Each row of a before or after table is a point. One or more steps were done to the points. Then noise was added and the rows were shuffled. The steps act on how far a point lies along the listed directions, d1 being the first. What was done? A step turns or swaps two directions, mirrors them in a line or flattens them onto one, adds a multiple of one to another, or multiplies one. Angles are multiples of 10 degrees, from the lower direction toward the higher: turns from -170 to 170, lines from 10 to 170 but not 90. Use the fewest steps. Two steps may share a direction if one is a turn and the other turns, adds or multiplies; they go together, in the order done. Otherwise the lowest direction goes first.

Directions:
(1): [-11  50]
(2): [50 11]
Before (11 x 2):
[[ 16 -23]
 [-19 -27]
 [ 23  31]
 [  3  18]
 [ 21 -19]
 [ 34  -9]
 [ 31 -10]
 [-23 -19]
 [-29 -14]
 [ -7  10]
 [ 19 -23]]
After (11 x 2):
[[ 15 -13]
 [ 26  23]
 [ 17  57]
 [-15 -41]
 [ 23  17]
 [-20 -46]
 [ -1  26]
 [ 18  -5]
 [-15 -48]
 [ 15 -10]
 [ -7   5]]
Steps: add 1 times d2 to d1

Directions:
(1): [-49  -4   0 -42  46  22  41  -1]
(2): [ 16 -38  40 -16  22   4 -28  60]
(3): [-46  52  11 -20 -12 -27 -42  19]
Before (10 x 8):
[[ -8  -5  -5 -16   5   5  18  -1]
 [-60  10  -5 -32  41  17  19   0]
 [-41  49 -10   6 -26 -12 -12 -24]
 [  6 -18  15  -8   7   6 -13  39]
 [ -3 -11  -9 -16  24   1   7  11]
 [-18  10 -10  -4   2  11  24 -27]
 [ -9 -12   3 -14   6  13  22   4]
 [-22   7 -37   0   9   2  27 -42]
 [-36   1  -7 -33  39   6  29   5]
 [ 14 -25   3  23  -8  17  21 -18]]
After (10 x 8):
[[ 14 -24   3  20  -5  19  23 -18]
 [  5 -12 -10  -8  17  -2   1  11]
 [-13   3  -7 -14  20  -5  11   7]
 [-12   8 -38   7   0  -3  19 -44]
 [ -2  -5  -4 -10  -2   2  12   0]
 [-35  13  -6 -11  17   5  -4   1]
 [ -9  11 -11   3  -5   7  19 -26]
 [-43  49  -8   3 -26 -12 -12 -25]
 [ -1 -11   5  -7  -3   8  16   4]
 [  5 -19  16  -9   6   6 -13  39]]
Steps: multiply d1 by 0.4

Directions:
(1): [-29 -60  24 -15  -8  47   7  21 -11 -21  -5  22]
(2): [  2 -15  52   3  16 -55 -14 -20 -16 -42 -12   2]
Before (11 x 12):
[[ -4 -28   8  -9  -6  21  -1  10  -2 -17  -6  11]
 [  8  11 -15  -3  -2   2   4   1   6   2  10  -5]
 [ 11  33 -21   2  -1 -13   4  -7   8  17   5 -12]
 [ -6 -24   9  -8   3  21   1   8  -2  -7   2   7]
 [ -3 -10  -6  -3  -8  18   4   6  -4   1  -1  -5]
 [ -6  -5  11  -7   3   8  -1   0  -2   0  -7   0]
 [  6  17 -13   2  -1  -8  -5  -7   5  16   1  -3]
 [  1 -18  53  -6   8 -39  -9 -13  -8 -42  -9   0]
 [  8   5  19  10  13 -26  -6  -8  -6 -18   7  -9]
 [-16 -27  27  -4  -7  10  -5  13  -1  -6  10  10]
 [  1 -17  24  -2  -2   2  -1  -8 -14 -21  -2   4]]
After (11 x 12):
[[ 15  25  -4  13   9 -19  -4  -6   3   3  13 -15]
 [ -1 -19  22  -5  10  -6  -5  -2  -6 -17  -1   3]
 [ -1   6 -17  -3  -6  14  -1   2   5  19   1   2]
 [ -1  14 -28  -5 -10  23  11   8  10  22   6  -5]
 [  2   0 -13  -7  -4  14   6   6   5  -1  10  -1]
 [ -6 -13  36   2   0 -21 -12  -1  -3 -12   8   4]
 [ -2  -1  15  -6   6  -2  -2  -5  -2  -1  -8  -2]
 [ 12   4  18   4   2 -20  -5 -17 -11 -16   0  -3]
 [ -3 -17   6  -3  -5   7   1   3  -8 -10  -3  -3]
 [  3 -19  22  -4   2 -11  -8  -2  -5 -28  -8   7]
 [ 23  35  18   5  10 -60 -10 -24   5 -12  -1 -18]]
Steps: turn d1 and d2 by 60 degrees
